Rows are points. To make a cloud, some directions were put in groups of two or more. Within a group, all points are equally far from the middle, so they leave a hole (a ring in 2 directions, a hollow ball in 3). The other directions are filled evenly. Then the cloud was stretched, turned, moved and blurred a little. Count the holes, and give their numbers of directions, smallest first.
In the rows, 128 means zero.

Cloud:
[[199 131]
 [187 165]
 [105  84]
 [164  80]
 [ 75 131]
 [141 188]
 [124  77]
 [135  75]
 [198 142]
 [194 109]
 [107  83]
 [187 164]
 [153  77]]
Holes: 1 (2)

Cloud, 21 rows:
[[124 217 171]
 [182  91 162]
 [176 118  65]
 [123 150  60]
 [125 110  81]
 [162 111  84]
 [ 68 166 101]
 [123 196 111]
 [188 182  96]
 [ 86 126 110]
 [ 90 112 130]
 [131 168  85]
 [159 136  61]
 [147 187 166]
 [122 178 128]
 [ 84 152 175]
 [198 208 130]
 [100 175 183]
 [178 153 163]
 [182 153  83]
 [102  87 235]]
Holes: 0

Cloud:
[[138 194 188 184]
 [176 168 149  93]
 [186 130 117 162]
 [139  54 126 197]
 [ 98  66 130 188]
 [178 168 166 106]
 [ 96 173  76 139]
 [121 175  73 156]
 [ 99 193 185 160]
 [ 92  80 127 119]
 [191 121 163 191]
 [ 91 182  80  96]
 [138  57 109 166]
 [ 82  92 173 193]
 [183 120 206 135]
 [176 113  92  71]
 [ 83 172  47  91]
 [183 143 131 136]
 [ 95  85 184 162]
 [115 186 127 157]
 [ 82  98 171 138]
 [ 63 172 156  76]
 [162  81 172 157]
 [177 172 184 144]
 [ 68 105 109 180]
 [ 76 104 177 197]]
Holes: 1 (2)

Cloud:
[[163  83 130 169  77 174]
 [ 88  69 136 137 199 185]
 [186 123 134  94  88 202]
 [160 187 133 167 155  90]
 [ 79 195 135  64 128 103]
 [ 56 123  87 120 197 110]
 [179 149 154 162  67 122]
 [132 205 158 208 130 163]
 [172 149 139 156 176  88]
 [ 76 169  84  61 111 120]
 [133 169 175  51 111 195]
 [ 78 175 112  57 176 148]
 [133  80  89 163  81 120]
 [ 83  95  51 101 143 112]
 [ 57 116 129 118  62 200]
 [180 165  80 109 144 112]
 [114 197 162  83 143  89]
 [147  87 159 137  61 187]
 [ 86 104 143 196  64 150]
 [ 57 156 108 150 208 133]
 [105  90 179 177  73 176]
 [ 92 166  52  98 114 112]
 [ 51 143 122 195 175 111]
 [147 157 199 136 179 196]
 [125  78  81 186 104 163]
 [ 38 173 147 157 166 105]
 [ 91  79  95  96 162  82]
 [147 152 145  36 167 148]
 [157 143 152  96 163  71]
 [ 47 144 130 133 200 180]
 [135 179  74 178 120 198]
 [128  57  89 135 170 190]
 [143 199 185 178  83 141]
 [129  89 127 134  66  90]
 [ 42 108 118  67 153 109]
 [ 42 171 131  81  94 105]
 [155  91 119  80  91  94]
 [108  92  93 198 134  97]
 [104  66 131 143 154 219]
 [125  62 101 122 103 202]
 [155  80 128  70  75 151]
 [128  68 122  74  76 166]
 [160 129 172  88  51 137]
 [133  77 146  45  95 144]
 [ 26 149 154  69 122 148]
 [178 116 143  74 101 204]
 [133 187 215 144 107 112]
 [127  95 157 188  65 138]
 [ 78 164  70 143 184 105]
 [154 163 114  38 117 155]
 [ 92  97 123 193 162  87]]
Holes: 2 (2, 4)

Cloud (96 x 9):
[[ 50 166 109 111 161  71 188 103 140]
 [172 135 166  85 131  35 158 145  80]
 [127  72 177  57 181  99 174 179 115]
 [148 103  62  80  96  59  81 131  97]
 [151 115  76  42 116 122  84  85  97]
 [138 176 167 101 189 182 175 159 154]
 [188 102  99  85  80  75 118 193 110]
 [174  52  96 108 141 154 127 153 203]
 [127 172 185 119  61 134 141  80 110]
 [104  91 166 134 191  72 183  96  76]
 [152 105 177 178 134  76 190  90  79]
 [140 120 192 152 132 176 135 227 122]
 [159 183 143  92 137 177 108 168  55]
 [181 149 132 109 165  57 162 163 192]
 [129 207 130 175 132 126  75 195 127]
 [178  75 106 215 101 124 101 108  91]
 [154  95 147 226 143 143 186  83 119]
 [127 175  67 129 155  63  65  97 158]
 [181 121 167 110 174 181 157 139 197]
 [103  53 155 164  78 110  86 149  96]
 [119  59 144 101 166 165 191 117 180]
 [ 88 156  52 144 145  70  97  83 176]
 [114  32 138  79 120  81 162 150  85]
 [165  68 101 223 161 101  89 122 119]
 [ 54 120  87  67 181 127 170  88 109]
 [111  88 158 142 211 169 110 209 125]
 [155  61 161 179 190 166  76 145  94]
 [147 144  64  65 133  73 174  64 106]
 [ 81 146 112  65 159 144  97  50 131]
 [139  88 182 147 167 180 156 191  62]
 [137 132  74  94  84 168  41 144 142]
 [156 167 178  76 108 180 182 152  92]
 [104 126 173  94 128  80 159 181 201]
 [ 61 113  92  58 137 148 100 207 149]
 [134 165 111  49 124 175 113  83  77]
 [144 178 140 106  84  91 128 140 212]
 [149  66  93 159  85 112 162 184 190]
 [168 160  58 139 116  68 192 129 171]
 [179 159  60 138 179  86 194 147 146]
 [144 113  73  39  96  92 118 101  82]
 [ 87 166  78 146 101 193  89 193 163]
 [144 109  47 142 158 208 147 184 148]
 [ 77 164 160 103 111 180 137 192  76]
 [ 88 165  68 114 110 205 168 148  94]
 [ 73  71 157  98 100  86  74 116 123]
 [178 132  59 142 145 195  99 200 135]
 [140  96 172 128 153  61 120 144 209]
 [ 76 126  73 163  97 146 149 198  65]
 [ 68  97  71 113  87  85 182  91 112]
 [185 180  98 179 115  91 194 104 157]
 [119 136 190 111 195 170 180 134  73]
 [ 59 125 108 138  78 105  85 216 134]
 [123  82  49 110 160  82  70  85 137]
 [122 109  52 190 176 140 188  84 110]
 [ 62 144  92 118  98 196 140 149 179]
 [183  82  89 164 183 165 115 204  84]
 [144  87  66 194 166 115 112  69  84]
 [182 184 130 126 124 190 165 194 138]
 [ 65 141 124  48 142  62 117 109  80]
 [ 54 159 109 192 153 129 177 170 126]
 [199  61 127 146 131 192  95 108  87]
 [ 91  76  66 119 147  80 205 123 154]
 [198  53 155  83 176 116  97 100 115]
 [ 79 165  73 110 102 201 150 184 136]
 [166  42 112 122 183  80 119  72 102]
 [122 141  79  45 165 119  51 140 100]
 [153  86 100 216 185 104 165 119 173]
 [102 137 178 152 128 185 131 217 153]
 [112 206 125 186 106 142  84 169 165]
 [184  87 135  46 144 114 207 138 112]
 [138  85  57  88 147 155  59  93 142]
 [ 76  95 117 132 193 167 137 163  48]
 [125 174 154  87  95  69 143  55 150]
 [104  81 109 203 156 144  95 209  83]
 [116 113  55 125 179 168  92 183  58]
 [124  89 179 134 214  95 115 139  64]
 [166  71 127 135 117  54 184 138  67]
 [180 135 174 191 102 164 141 163 185]
 [122  63  64 129 187 120 105  67 157]
 [ 73 103  92  98 195  96  50 149 119]
 [105 121  46  68 175  80 122 152  70]
 [142  79  97 175  92 126 185 209 100]
 [ 62 104 124  98 196 131 176  90 163]
 [ 97 186 105  94 182 103 127  73 186]
 [ 86 101  76 130 197 150  95 180  59]
 [ 70 128 167  75 129 180 150  82 116]
 [110 134 177 165 190 145  59 144  90]
 [ 76 111  92 196 168  98 100  71 128]
 [175  95 142  82 116 109 214 149 175]
 [197 124  99 123 128 186 139 204  75]
 [ 87 128  74  36 126  82 119 103  78]
 [124  69 100 132 135 206 191 177  99]
 [ 96 154 151 105 127  40  65 112 121]
 [ 65 141 131 158  87 169 104 180 187]
 [111  40 158  69 187 113 117 167  91]
 [ 61 164  86 190 181 132 152 114 157]]
Holes: 3 (3, 3, 3)

Cloud:
[[174  64 164  61 146 124 122 146  25]
 [115 131 171  96 133 127 195  60  52]
 [188 111 156  37 167 168 156 109  93]
 [194 169 126 156  42 147 130 137  63]
 [181  51 146 122 142 126 126  52 101]
 [195  87 128 132  79 194 176 164 166]
 [108 135  75 117  98 159 236 117 126]
 [132  62 207  76 183 139 137 125 126]
 [131 162 167 130 142  95 138 134 156]
 [127  93 197 103 164  88 118 147  35]
 [184 137 177 128 167 129 240 145 145]
 [164 163  82 135 123  50 154  64  87]
 [178  82 156 181 101 168 126 141 170]
 [192  80 209 124 113  26 155 120  50]
 [180 140 165 118  49 190 195 173  87]
 [170 114 168 207 156 102 167 124 153]
 [138  61 205  89 137 134 152 131 155]
 [127 109  77  69  96 116 132 171 106]
 [178 168 174  84 101  95 238 144 108]
 [150 160 108 180 143 143 148 117 143]
 [159  97 114  81  64 108 197 111  86]
 [198 152 215 113  69 136 144 193 112]
 [249 132 154 203  90  78 189 126  73]
 [124 170 154 143 168 135 216 123 122]
 [231 125 198  61 135  82 151 171  90]
 [209 173 182 127 110 109 152 113 144]
 [174 159 181 140 145 165 114 177  88]
 [163 162 116  70  81 178  96  84  93]
 [195 115 217 111 112  47 190 120 105]
 [163  50 118 110 108  59 209 152 121]
 [192  72 171 112  77  76 118 142 153]
 [156 164 114  87 105 150 157  76  98]
 [169 131 143  72 117  60 196 152 172]
 [106  82 174  78 172 151 138 113  90]
 [125 116 148 162  90 152 231 187 136]
 [113  83 186 132 159 162 170  96 181]
 [172 105 113 108 191 188 177 165  79]
 [153  91 226  71 133 122 144  99  83]
 [190 171 158 134  59  89 225 174  98]
 [192 105 169  80  32 123 196 175  78]
 [117  98 114 185  65 110 230 164 140]
 [223 118 152 156 125  66 198  73 178]
 [192 182 131 104 131 113 120 177  46]
 [227  99 162 111 113 152 187 123 158]
 [147 114 121  72  86  96 212  98  82]
 [163 144 173 144 197 161 193  85 155]
 [194 111 150 105 151  22 101  88 103]
 [141 207 135 143  87  99 163  73  75]
 [183 162 202 145 110 154 104 117 133]
 [174  57 115  59 125 186 174 127 109]
 [180 167 168 157  70 130 209 156 120]
 [211 151 215 156 129  62 229 185  57]
 [165 123 208 176  46 138 181 125 118]
 [ 83 171 141 129 117 124 191 178 138]
 [146 166 145 119 135  82  70 122 140]
 [ 94 133 134  96 156 145 171 100 118]
 [140 145 122  67 115 103 167  98 169]
 [122 117 131 125 144 151 119 173  78]
 [108 130 181 104 146  61 129 139  97]
 [174  95 134 108 168  77 158  58 159]
 [184 188 113 146 139 111 154  46  97]
 [148  33 135 111  76 125 192 138 162]
 [193 151 142 120 168  84 151  80 167]
 [158  46 129  76 152 154 153 100  92]
 [214  82 180 187 101  37 131 125  74]
 [127 122 138 156 152 108 132 211 111]
 [117 154 185 125  89 196 112 111 101]
 [191 121 147 110  91 110 142  66 202]
 [197 162 188 106 150 109 130  68 109]
 [174  96 171 122  56 103 181 147 186]
 [164 105 125  84  74 139 173  37 106]
 [118  53 130 147 159 188 145 134 117]
 [218 120 157 121 159 103 169  81 174]
 [195  71 126 113 125 127 184 176  78]
 [146 105  93 140 116 203 171 157 133]
 [173 170 158  81 172 128 182 146 107]
 [142 139 163 133 159  59 164  58  67]
 [150  68 150 124  66  90 222 159  70]
 [182  61 122  93 140 122 156 201  71]
 [230 131 130 133  17  99 197  91 108]
 [ 88 110 135 111 120 163 153 175  85]
 [223 146 131 128 170  69 205 124 143]
 [168 104 179 107 116  96 214 183 177]
 [106 120  73 130 102 117 168 135 113]
 [142 136 134 174  74 161 141 159 158]
 [127 178  69 109  97  73 160  94 154]
 [100 194 145 120 111 103 211 149  80]
 [190  63 200 126  96 147 171 181  61]
 [241 126 170 160  58 102 188 126 100]
 [120  68 147  77 119 116 143 127  78]
 [122 146 142 143 128 153 135 185 145]
 [224  74 213 131 106 177 149 139 121]
 [211  78 113 195 131 139 198 111  91]
 [160  89 147 189 166  71 110 158 102]
 [240  74 150  98  82 102 106 102  84]
 [223 180 159 160 152 145 134 110 115]]
Holes: 1 (4)

Cloud, 108 rows:
[[ 93  91 166  56 109 199 120 110  91]
 [109 152  57 168 121  81 167  50 156]
 [102  65  65  94  85 176 106 139 113]
 [150 156 184 131  94  90 195 111 107]
 [ 87  67 111 197 192 102 173 115 101]
 [174 121 101 101 156 122  42 144 164]
 [164 102 107 132 162   8 106 137 163]
 [100  87 137 176 100 139 131 204  56]
 [ 46 122 181 115 192 102 129 140 188]
 [108 163  87 145 147  63 200  73 128]
 [154 144 143 130 195  38 145  99 167]
 [ 79 199 159 140  98 125  70 160 122]
 [ 56 125 157  77 164 172 143 175 116]
 [ 97 147 134  86  58  85 119 143 198]
 [ 99 164 144 111 144 116  49  32 128]
 [165  91 192 169  59 183 138 146  66]
 [123  97 138  96 215 157  76  63 135]
 [121 117  71 159 139 143 159 211 113]
 [163  91 112  46 147 135 182 103 133]
 [138 132 143  94 207  83 176 120 132]
 [ 56 182 148  82 129 132  56 152 170]
 [201 136 140  67 115 146  91 181 131]
 [ 54 154  67 118 175  47 146 108 126]
 [101 153  79 135 131 129 212 119  93]
 [218 143 134 184  87 174 122 149 115]
 [ 89 133 185 148  92 144 149 174  57]
 [195 115 132 139 115  74 100  25 154]
 [141  81  84  65 151  62 185  95 143]
 [ 37 144 129 120 154  78 185 132 109]
 [173 132 148 198  75 162 135 211 109]
 [ 51 100 148 133 145  53 116 169 214]
 [106 153 216 141 182 157  71 135 142]
 [212  41 136 136  76 165 106 147  84]
 [ 94  76 136 214  79  73 105  96 120]
 [172  42  96 166 142  64 119  34 134]
 [100  94 191 127 118 125 158  35  99]
 [ 73 130 110 176 120 103 161  73 202]
 [105 137 200 176 145 102  97 180 198]
 [117  62  78  93  65  90 163 194 140]
 [124 141  57 155 124  85 133  57  67]
 [ 86  62 112  71 144  74 155  56 157]
 [ 78 101 135 151 117 112 205  56 110]
 [115 106 155 197  86 181 151 206  99]
 [174  90 215 127 129 154 124  40 141]
 [ 62 106  60 134 144  68 147 156  83]
 [168  82 192 217 105 167 136 173 157]
 [ 83 164 152 168 145 176 122  62 171]
 [123 110 173  34 175 141 130 117 104]
 [ 91  54 135 201 131 135 177 142  77]
 [198  96 176 161 106  80  93  56 163]
 [ 90 137 114  27 143  65 135  97 121]
 [127  86 196 138 125  62  62  76  99]
 [134  78 101 117 128 212 155  64 106]
 [ 98 124 195 139 121  66  94  99  67]
 [110  38 171 155  76  72 121 100 105]
 [ 96  13 137 116 133 174 129 118 126]
 [ 71  70 117 107 117 190  69 131 158]
 [ 69 131  64 126 126  61 197 174 138]
 [214  51 119 184 102 142 180 128  89]
 [107  94  51  96  80 120 154  64  92]
 [142  77 111 202 185 174 121 103 104]
 [106 138 140 142 170 126 210  74 102]
 [137 128  54  42 110 151 111 112 158]
 [ 42 123  73  81  95 144  82 139 124]
 [144 102 153 146 182  78  86  24  91]
 [ 71 102 167 203 148 141 156 146 187]
 [170 112 140  57 178 164  99 132 105]
 [208  84  85 168  93 154 114 152 178]
 [110 130 172 185 138  73  75 194 192]
 [ 60 129  95 169  68  93 170  94 116]
 [184  93 188 135 159 187  74  64  90]
 [ 64 176  93 116 161  94  83  46 123]
 [115 124 117  76 160 132 212 148 147]
 [152 151 170 139  36 187 151 155 114]
 [164 142 151 221 170 102  84  85 136]
 [128  79  37 122  79 131  84 108 125]
 [112 122 126  86  45 112 117 222 164]
 [ 81 101  80  72 141 153  78 108 201]
 [136 168 125 147 126  73  83  56  75]
 [ 97 139 127 155 181 175 169 115 187]
 [ 86 160 186 128 212 103 122  96 159]
 [160 143 137 129 107 117  90 135  31]
 [ 53 102 160 205 163 120 154 130 170]
 [ 72 129 176  53 126 104 138 174  95]
 [ 88 126 220 172 146 102 143 107  96]
 [ 72  68  63 133 130  62  67 110 152]
 [ 89 134  75  63 165 115 161 157 103]
 [165  60 137 106 109  46  98 149  77]
 [ 92 122 193 115 143 121  51  46 140]
 [ 85  81 142 123 108  44 170 217 140]
 [ 43 135 100  61 155  59 118  86 127]
 [116 157 116 132 206 140 134 113 203]
 [182 133 163  65  47 166 106 147 131]
 [ 66 127  53  93 143 106 137 148  83]
 [183 168 131 152 104  58 162 151  99]
 [120  44 102 119 178 139 118 187 110]
 [113 130 205 140 122  86 193 158 134]
 [ 64 121 185  95 164 175 100 184 165]
 [ 74 183 151 120 106 203  88 118 105]
 [ 61  88  64 122 172  34 112 111 126]
 [151  40 123 180  89 138  89 127 195]
 [140 123  79 156  81  59 133 225 149]
 [ 73 140 163  99 223 113 115 102 179]
 [161  22 158 136 143  38 124 169 146]
 [102 137 126  92  73 146 108 111 217]
 [119 121 140  50  65 111 184 119 132]
 [ 73 109  89 204 168 153 103  93 158]
 [151 107 101 145 174 174  87 142  82]]
Holes: 3 (3, 3, 3)

Cloud:
[[ 98 192  90 104 158 179 122 145 134]
 [217 120  69 113 124 176  73 122 134]
 [144 148 103 124 174 175  81  65  66]
 [194 124 100 103 125 171 142  51  99]
 [155 161 171  72 127 106 145  87 105]
 [160 127 167 124 171  80 111 100 112]
 [229 103  91 129 128 153 107  90 142]
 [189 175  83 117  96 153  60 133 170]
 [ 78 116 162  99 134 118 151 178 185]
 [156 119 151  36 141 115 185 137 175]
 [133  49 132 148  50 109 154 139  95]
 [127 157 139  82 147 117 201 101 185]
 [100  87  71  64 124 131 134  98 146]
 [ 81  86 133 160  90 214 172  88 148]
 [103 123 170 145 142  70 166 114 136]
 [ 89 173 118 124  98 136  75 157 184]
 [177 146  91 165 111 191 138 170  90]
 [185  94  97  95  75 150 143 197 131]
 [105 154 142 167 117 125 125 125  44]
 [160  67 119 193 120 136 104 134  57]
 [120 144 159  98 149 111 210 146 154]
 [ 98 122 161  69 108 148  70 148 109]
 [ 93 131 151 114  44 149 154 119 182]
 [113 117 113  53  83 141 171 126 108]
 [ 96 213 127 161 143 133  67 124 146]
 [121  93 148 159 141 116 116 198  80]
 [174 173 153  95 104 158 164  73 113]
 [100  40 123 162 125 136  95 145  70]
 [142  72 109 221 121 149 128  83 141]
 [ 95 144  66 118 165 177  58 127  83]
 [172 167 149  65 141 147 192 100 178]
 [181 115  69  75 120 134 139 134 199]
 [124 114 185 108  47 180 164 108 142]
 [125  73  51 181  82 160  84 141  84]
 [198  61 104 153 106 135 185 132 134]
 [115 195 170 113  73 140 121  94 153]
 [171  45  54 117  96 150  73 129 111]
 [168 166 107  84 116 149 181 100 104]
 [110 112 163 101  66 145 197 119 191]
 [194  93 133  93 122  73 102 142 129]
 [138 172 142 166 135 169  65  52 121]
 [207  87  52 145  90 143  81 143 123]
 [180 104 101 173  42 150 142  91 150]
 [142 127 141  80  92 140 196 157 106]
 [143  97 148 110 160  99  95 115 199]
 [103 206 136  57 172 119 115 114 131]
 [ 71  82  81 154 134 161 141 120 152]
 [134 160 144 195 108 205  99 102  63]
 [ 93 169  79 100 132 182  55 100 121]
 [103  93 159 139  86 120 160  56 139]
 [145 135 162 111  59 130 190 114 113]
 [149  70 148  98  97 212 191 135 164]
 [172  88 154 122  86 139  68 164 149]
 [152 125 155  80 115 207 148 138 185]
 [125  96  46 138 160 153  86 145  74]
 [144  79 156 123 176 132 108 127  79]
 [134  44 120  90 108 204 141 133 176]
 [134 129 162 181 171 189  78 142 110]
 [110  94 109 152  91 249 147 109 151]
 [123 149 194 136  75  91 114 151 144]
 [157 124 173 127  38 182 119 134 129]
 [ 83 142 108 110 112 189  58 134  77]
 [167 132 115 110 143  55 135 137 163]
 [ 89 134 131  58 149  83 110 117  91]
 [101  92  64 181 158 169 117 153  95]
 [111  74  80  87  40 143 135 140 134]
 [119 144 124 171 113  91  62 119  60]
 [108 112 118  58 190 109 125 160 167]
 [ 60  99 129 114 101 134 103 109 186]
 [165  17 116 145  87 196 133 103 135]
 [ 75 125 103 154  70 137  69 186 109]
 [143 116  92 197 171 236 144 111 115]
 [ 85 120 131  98 118 140 116  53  94]
 [136 145  95 172  79  98  38 135 131]
 [ 64 165 123 139 121 129 114 161 166]
 [171 188 137 156 204 147 110  89 105]
 [128 155 155  78 128  87 126 102 211]
 [149  99  83  96 178  83 115 107 166]
 [ 87 104 156 150 174 209 170  69 113]
 [ 67 107 115  89  63 116  87 171 122]
 [120 144 176  72 131 179 108  81 136]
 [114  83 131 135  37  96  73 128 151]
 [134 152  86 111  62 181  83 162  77]
 [162 151  54  82  78 168 108 116 162]
 [108 129 103  48 141 158 117 168 173]
 [173 110 141  69 141 121 111 122 211]
 [ 97  62  91 100 167 119 140 134  95]
 [128 119 119  72 194 170  88 125 165]
 [134  29 136 159 119 126  96 103 122]
 [137 148 174 117 114 146 125 202 121]
 [197 127  90  57 137 166 127 153 163]
 [134 117 118 140  26 173 160  89 133]
 [ 71 121 107 173 125 156  42  98 111]
 [148 148  66 111 158 149 171  84 144]
 [170 130 103 129  94  89 110 125 202]
 [111 189 139 179 153 181  79 167 103]
 [ 83 105  95  69 134 182 157 123 124]]
Holes: 1 (9)
